Each row is a point. To make a cloud, some directions were put in groups of two or more. Within a group, all points are equally far from the middle, so they leave a hole (a ring in 2 directions, a hollow ball in 3). The other directions are filled evenly. Then the cloud was stretched, turned, moved and blurred a little. Count the holes, and give their numbers of directions, smallest first.

Cloud, 19 rows:
-0.017	0.014	-0.032
0.055	-0.012	0.017
-0.020	0.027	-0.022
0.060	-0.007	0.007
0.022	-0.021	0.033
0.046	-0.026	-0.024
0.017	-0.041	0.011
0.046	-0.022	-0.028
0.042	0.009	-0.035
0.010	-0.023	-0.041
-0.025	0.021	-0.020
0.059	-0.012	-0.012
0.022	-0.038	0.016
-0.013	0.038	-0.014
0.017	-0.041	-0.024
0.050	-0.013	0.022
-0.026	0.030	-0.004
0.059	0.014	-0.010
0.006	0.047	-0.009
Holes: 1 (3)

Cloud (31 x 4):
-0.041	0.009	0.030	-0.021
0.011	0.019	-0.042	0.006
0.042	0.024	0.016	0.036
0.006	0.046	-0.025	-0.013
0.021	0.037	-0.028	0.002
-0.003	-0.020	0.055	0.021
-0.042	-0.011	-0.021	-0.048
0.030	0.022	0.022	-0.050
-0.003	-0.011	0.049	-0.019
-0.020	-0.005	0.050	-0.016
-0.005	0.009	0.062	-0.002
-0.018	0.038	-0.026	0.002
-0.009	0.032	0.042	-0.022
0.033	-0.007	0.039	0.038
-0.014	0.058	0.015	0.035
-0.018	0.015	-0.018	0.055
-0.021	-0.024	0.040	0.001
0.014	0.053	0.032	0.022
0.046	-0.008	-0.022	-0.021
-0.042	0.017	-0.018	-0.017
0.019	0.010	0.050	-0.012
0.044	0.023	0.012	0.018
-0.044	-0.007	0.045	0.027
-0.044	0.003	-0.016	-0.049
0.011	0.048	-0.018	-0.014
-0.021	-0.035	-0.004	-0.033
-0.027	-0.024	0.040	0.039
-0.010	-0.023	0.037	-0.024
-0.017	0.001	-0.018	0.049
-0.016	0.051	0.029	0.006
-0.040	0.030	-0.007	-0.009
Holes: 1 (3)

Cloud, 57 rows:
0.019	0.000	-0.017	-0.021	0.022	0.063
0.025	0.012	0.036	0.054	0.025	-0.020
0.004	-0.014	0.003	-0.031	-0.003	0.065
-0.014	0.023	0.024	-0.040	0.000	-0.026
0.035	-0.043	0.001	-0.032	-0.005	0.006
0.045	-0.021	-0.035	-0.028	0.026	0.006
0.005	-0.040	0.009	0.024	0.032	-0.008
-0.017	0.020	0.035	0.038	0.020	0.030
-0.006	0.012	-0.027	-0.080	0.008	0.027
0.040	-0.033	-0.006	-0.033	-0.021	0.003
0.011	0.065	-0.027	0.016	-0.001	0.006
0.000	-0.041	0.014	0.022	0.020	-0.010
-0.005	0.014	0.034	-0.033	0.033	0.040
0.024	0.033	0.015	0.057	0.053	0.000
-0.023	0.007	0.037	-0.021	0.043	0.016
0.006	0.065	-0.005	-0.027	-0.011	0.017
0.015	-0.007	0.011	0.053	0.000	0.033
0.022	0.064	0.021	0.010	-0.006	0.004
-0.028	0.012	0.009	0.009	0.058	-0.028
0.052	0.038	0.005	-0.028	0.018	0.028
0.031	0.052	0.016	0.024	-0.013	-0.011
0.015	-0.032	-0.030	0.026	-0.008	-0.005
-0.046	0.020	0.007	0.016	0.045	-0.006
0.018	0.013	-0.013	0.027	0.068	-0.030
-0.037	0.031	-0.009	-0.020	-0.028	0.001
-0.021	-0.026	-0.016	-0.044	-0.023	0.044
-0.020	0.008	-0.051	-0.039	0.031	0.037
0.022	0.013	-0.045	0.035	0.046	-0.019
0.044	-0.003	-0.021	-0.003	-0.039	0.014
0.018	0.047	-0.027	0.000	-0.031	0.018
0.012	0.008	-0.011	-0.042	0.026	0.059
0.023	0.067	0.018	-0.003	0.001	0.009
0.033	-0.021	0.030	-0.023	0.030	-0.008
-0.028	0.048	0.020	-0.017	-0.011	0.003
-0.009	-0.018	-0.019	-0.057	0.003	0.053
-0.016	0.021	-0.033	-0.052	0.051	0.005
0.029	-0.013	-0.002	0.018	0.022	0.054
0.046	0.052	-0.010	-0.025	0.016	0.021
-0.003	0.048	-0.008	0.058	0.019	0.007
0.007	0.009	-0.048	-0.057	0.022	-0.015
0.006	0.005	0.005	-0.055	0.019	0.055
0.051	0.010	0.022	-0.012	0.025	0.040
-0.001	-0.014	0.028	0.017	-0.008	-0.030
-0.037	-0.024	0.005	0.018	0.012	-0.011
0.007	-0.001	-0.034	-0.026	-0.017	0.060
-0.005	0.002	0.019	0.030	0.034	0.048
0.012	-0.005	-0.020	0.051	0.049	-0.021
0.006	0.013	0.049	-0.007	0.004	0.044
0.057	0.036	-0.008	-0.025	-0.004	-0.006
0.042	0.002	0.037	0.028	0.036	0.022
0.007	-0.006	-0.045	-0.024	0.055	-0.014
-0.030	-0.039	0.014	-0.010	0.007	0.018
0.033	-0.002	-0.051	-0.040	0.017	-0.012
0.025	0.059	-0.026	0.035	0.023	-0.013
0.036	0.043	-0.023	0.013	0.055	0.016
0.049	0.040	-0.008	-0.019	-0.024	0.009
-0.029	-0.019	-0.016	-0.006	-0.026	-0.014
Holes: 2 (2, 4)

Cloud, 72 rows:
-0.028	-0.011	-0.025	0.039	0.012	-0.007	0.006	0.032
0.034	-0.035	-0.002	0.006	0.035	-0.005	-0.008	-0.051
-0.008	0.022	-0.074	0.006	0.016	-0.002	-0.013	-0.064
-0.073	0.032	0.015	-0.005	0.031	0.008	-0.033	0.040
-0.009	-0.005	0.000	0.001	0.057	0.027	-0.016	-0.049
0.027	-0.018	-0.022	-0.020	-0.015	0.015	-0.012	0.023
-0.036	-0.024	0.008	0.001	0.019	0.035	-0.025	-0.032
-0.033	-0.014	0.015	-0.024	0.020	-0.025	0.018	-0.052
0.030	-0.015	0.061	-0.024	-0.033	0.001	0.026	-0.013
-0.041	0.026	0.004	0.025	-0.004	0.027	-0.026	0.027
-0.031	-0.007	0.033	-0.015	0.003	0.048	-0.009	0.052
0.002	0.018	0.049	-0.021	-0.063	0.000	0.036	0.027
0.031	-0.016	-0.034	0.027	0.004	0.006	-0.022	-0.012
0.014	-0.024	-0.002	0.001	0.016	0.049	0.002	-0.025
-0.020	-0.031	0.041	-0.022	-0.010	0.070	-0.032	0.016
-0.044	0.024	-0.024	-0.010	-0.017	0.017	-0.012	-0.020
0.013	0.009	0.015	-0.046	0.011	-0.038	-0.004	-0.008
0.008	-0.011	-0.003	0.034	0.047	-0.002	0.009	0.028
-0.091	-0.001	-0.020	0.014	-0.038	-0.018	-0.053	-0.013
0.039	0.040	0.001	0.045	0.006	0.027	0.005	-0.026
-0.022	-0.009	-0.006	0.046	-0.061	-0.009	-0.009	0.050
0.037	-0.009	-0.034	-0.032	0.048	-0.009	0.018	-0.003
-0.007	0.004	-0.016	0.011	-0.006	0.052	0.052	-0.011
0.012	-0.007	-0.035	-0.014	0.031	0.009	-0.056	-0.028
-0.033	-0.031	0.025	-0.007	-0.053	0.027	0.023	0.001
-0.028	-0.009	0.046	0.003	-0.008	-0.044	-0.031	0.043
0.012	0.022	0.033	-0.018	-0.016	0.022	-0.021	-0.017
-0.049	0.029	0.034	0.029	0.002	-0.003	0.051	-0.007
-0.029	-0.001	-0.040	-0.024	-0.007	0.027	-0.003	-0.021
-0.046	0.064	0.022	-0.042	-0.025	0.010	0.002	0.020
-0.015	-0.047	-0.010	-0.042	-0.009	-0.015	0.018	-0.021
0.041	0.009	-0.034	0.006	-0.007	0.049	0.027	-0.051
0.037	0.048	-0.046	0.027	-0.009	0.024	-0.007	-0.026
-0.018	-0.053	0.006	0.006	-0.027	0.015	-0.017	0.042
-0.032	-0.007	0.043	0.016	0.009	-0.025	0.045	0.005
-0.015	0.009	-0.046	0.036	-0.016	0.024	-0.001	-0.040
-0.014	0.025	0.001	-0.021	0.010	0.006	-0.003	0.025
0.045	0.024	0.034	0.042	0.028	0.030	-0.002	-0.052
-0.011	-0.047	0.031	-0.020	-0.077	0.005	-0.001	-0.009
-0.003	0.042	0.035	0.018	-0.019	-0.030	-0.042	0.011
-0.021	0.000	0.047	0.028	0.011	-0.009	0.025	0.031
-0.009	0.006	-0.003	0.005	0.036	0.076	0.008	0.033
0.014	-0.012	0.027	-0.010	0.000	-0.001	-0.014	-0.049
-0.043	-0.012	0.016	-0.019	-0.032	-0.037	-0.012	0.036
-0.031	-0.062	-0.010	-0.008	-0.006	0.036	-0.013	0.043
-0.053	-0.008	-0.020	-0.017	0.014	-0.011	0.038	0.033
0.021	0.019	0.049	0.009	-0.001	0.040	-0.012	0.008
0.025	0.013	-0.027	0.001	-0.059	0.039	-0.053	-0.025
-0.023	-0.022	0.041	0.001	0.002	0.000	0.047	0.010
0.012	0.016	0.008	0.006	-0.008	-0.031	0.024	0.001
0.010	-0.018	0.027	0.054	-0.017	0.032	0.015	0.049
-0.072	0.039	0.006	0.017	0.028	-0.006	0.045	-0.006
-0.025	0.021	0.000	0.050	0.000	0.047	0.042	-0.014
0.001	-0.013	-0.023	-0.008	0.003	0.069	0.021	-0.043
-0.059	0.000	0.039	-0.009	-0.017	0.001	0.046	0.005
0.025	0.036	0.002	-0.024	0.023	0.016	-0.031	0.006
-0.047	-0.037	0.059	-0.004	0.020	0.043	0.009	-0.033
-0.017	-0.034	-0.009	-0.027	-0.033	0.043	-0.010	0.051
-0.014	0.011	0.024	-0.044	-0.028	0.055	-0.038	-0.020
-0.020	-0.006	0.035	0.018	-0.062	0.032	-0.045	0.020
-0.035	-0.036	-0.007	0.002	-0.049	0.024	0.010	-0.008
0.031	0.047	-0.014	-0.030	-0.007	0.021	-0.032	0.029
-0.007	-0.042	0.003	-0.019	0.006	0.073	-0.011	0.002
0.008	0.030	0.004	0.059	0.022	0.052	-0.036	0.028
0.055	-0.034	-0.001	-0.002	0.005	0.041	0.002	-0.040
0.006	-0.021	0.015	-0.012	0.024	0.006	-0.035	-0.055
-0.027	-0.001	0.001	-0.016	-0.021	-0.040	0.021	0.030
-0.043	-0.009	0.028	-0.033	-0.025	-0.017	0.026	0.041
-0.044	-0.015	-0.041	0.028	-0.021	-0.024	-0.035	0.040
-0.004	-0.016	0.067	0.057	-0.004	0.016	0.009	0.014
0.033	0.010	-0.036	0.016	0.050	0.044	-0.032	-0.054
-0.045	0.023	0.008	0.004	-0.012	-0.011	0.000	0.013
Holes: 0
